Every row gives one point. The window is the flat piece filled in between its corners: a triangle in 3 columns, a solid with four corners in 4, and so on. A path goes straight from each point to the next, and from the last back to the first. List the points from which the path goes on through the window.
(in the rows, 128 means zero)

Window (4 x 4):
[[112  97 214 102]
 [102 141  69 116]
 [127 124 122 166]
 [136  99  92 122]]
Path:
(1): [166 163   7 137]
(2): [170 108 124 101]
(3): [ 92  89 164 156]
(4): [110  89 187 141]
(5): [162 127 140 130]
(6): [156 139  58 111]
(7): [ 88  93  76 166]
(8): [ 96 102  87 146]
(9): [120 192  75  72]
(10): [122 139 130 124]
(11): [ 83  94 133 157]
(12): [ 92  75 119 142]
Through the window after points: 8

Window (6 x 6):
[[146  85 152 118 179 185]
 [116 171 156 130 146  90]
 [144  73 144 146  66 108]
 [104 194 141  96 165 217]
 [ 64  79 115  71 110  88]
 [ 95 119 188 220  69  91]]
Path:
(1): [132 154  47  93 183 136]
(2): [ 94 216  75 147 129 201]
(3): [120 130 203  72 168 176]
(4): [ 64  67 242 169  76  96]
(5): [121 152 141 224  82 101]
(6): [140 121 111 166 171 130]
(7): [ 55 160 191  77  25 146]
(8): [ 57 160 181  73 119 164]
(9): [139 134 121 180 109  76]
(10): [173 120  86 177 138 164]
(11): [101  98 165 105  88 117]
(12): [130 110 174 123 112 143]
(13): [130  93 102 167  73  51]
(14): [126 109 141 192 144 110]
(15): [ 99  99 193 167  72 105]
(16): [126 116 184 109 150 177]
Through the window after points: 2, 4, 10, 12

Window, 9 rows:
[[131 172 166 123 203 139 125  99 126]
 [130 124 161 159 163  61 111 141  89]
 [147 110  60 168  76 125 186 113  73]
 [101 107 226 141 221 127 167 129 124]
 [ 83 193 159  14 157  71 143 125 189]
 [109 113 102 220  58 130 151 103 128]
 [142 145 190 157 107 111 150 123  61]
 [116 216  87  39 154 195 127 233 130]
 [119 136  53  29  40 146  90 149 106]]
Path:
(1): [ 78 145 126  68 159 150 130 157  46]
(2): [ 52 138 100 114 142 154 158  64  90]
(3): [207 137 136 104  55 122 129 220 130]
(4): [185 173 163 135  93 134 145 169 160]
(5): [ 68 170  94  59 166 160 124 174  57]
(6): [ 59 188 138 132 200 120 101 120  60]
(7): [176 132 132  77 104 127 152 145 144]
(8): [226 151 146  54 125  98 105 162 133]
(9): [ 21 169  62 125  89 152 136 142  97]
(10): [ 73 169  97 149 146 115 142  62  80]
(11): [185 107 226 122 177 118 122 217 159]
(12): [199 172 167  75 151  85 168 153 132]
(13): [ 62 160 121  70 129  98 139 114 152]
(14): [ 66 110 162 159 128  97 107 112 101]
(15): [185 141 147 136 134 121 190 112 128]
(16): [183 166 141 163 128 134 153 135 232]
Through the window after points: 4, 10, 12, 16

Window (12 x 12):
[[ 91 133 134 155 127 150 153 104 106  74 138 156]
 [ 94  60 151 159 165 121 102 130 124 143 167 122]
 [ 98 130 202 177 180 118 104 133 176 187 145 149]
 [ 65 193 134 101 159 161 109 166 100 178 182  59]
 [ 69 115  98 113 132  91 181 124 172  55  40  77]
 [112 125 249 163  95 104 198 155 113 183 197 112]
 [175 160 131  98 153 162 156 210 184  70  97 109]
 [116 146 139 196 170 105 224  97 152  74 154 118]
 [125 117  92 138 179 150 165  69  50 143 136 142]
 [ 93 105  95 114  84 136 154 134 172 127 153 141]
 [ 99  88  66 153 142 127 200 174  66 107  82 156]
 [ 53 156  98  65 183  51 126 157 111 108 104  94]]
Path:
(1): [110 113 160 183 106 106 152 137  87 159 140 114]
(2): [166 158 110 215 120 159 105  89  91 133 166 120]
(3): [ 87 104 148 136 146 129 172 139 148 125 150 126]
(4): [ 45  73 119  72 152 125 202 139 174 136 123 127]
(5): [156 142 146 222 150 113  65 114  82 110 142 109]
(6): [112 170 165 156 104  80  88 131 104 110 163  61]
(7): [ 77  43 107 124 217 159 182 130 140 157 117 181]
(8): [110  82 189 128 159 186 214 108 110 125 155 189]
(9): [ 91 184  98 172 127  51 120 165 136 110 133  46]
(10): [113 166 126 170 141 119 142 129 130 112 141 108]
(11): [ 90 122 143 122 168 119 187 133 137 104 139 124]
(12): [ 65 116 142 115 171 137 175 150 133 134 118 135]
(13): [112 155  63 121 124  69 121 148  89  94 127  88]
(14): [111 147 101 162 113 115 127 134 177 114  65  89]
(15): [ 48 102 147  50 174 110 228 138  90  86 182 149]
(16): [ 92 151 199 114 180 132 174 144 200 134 178 132]
Through the window after points: 4, 6, 8, 10, 12, 16
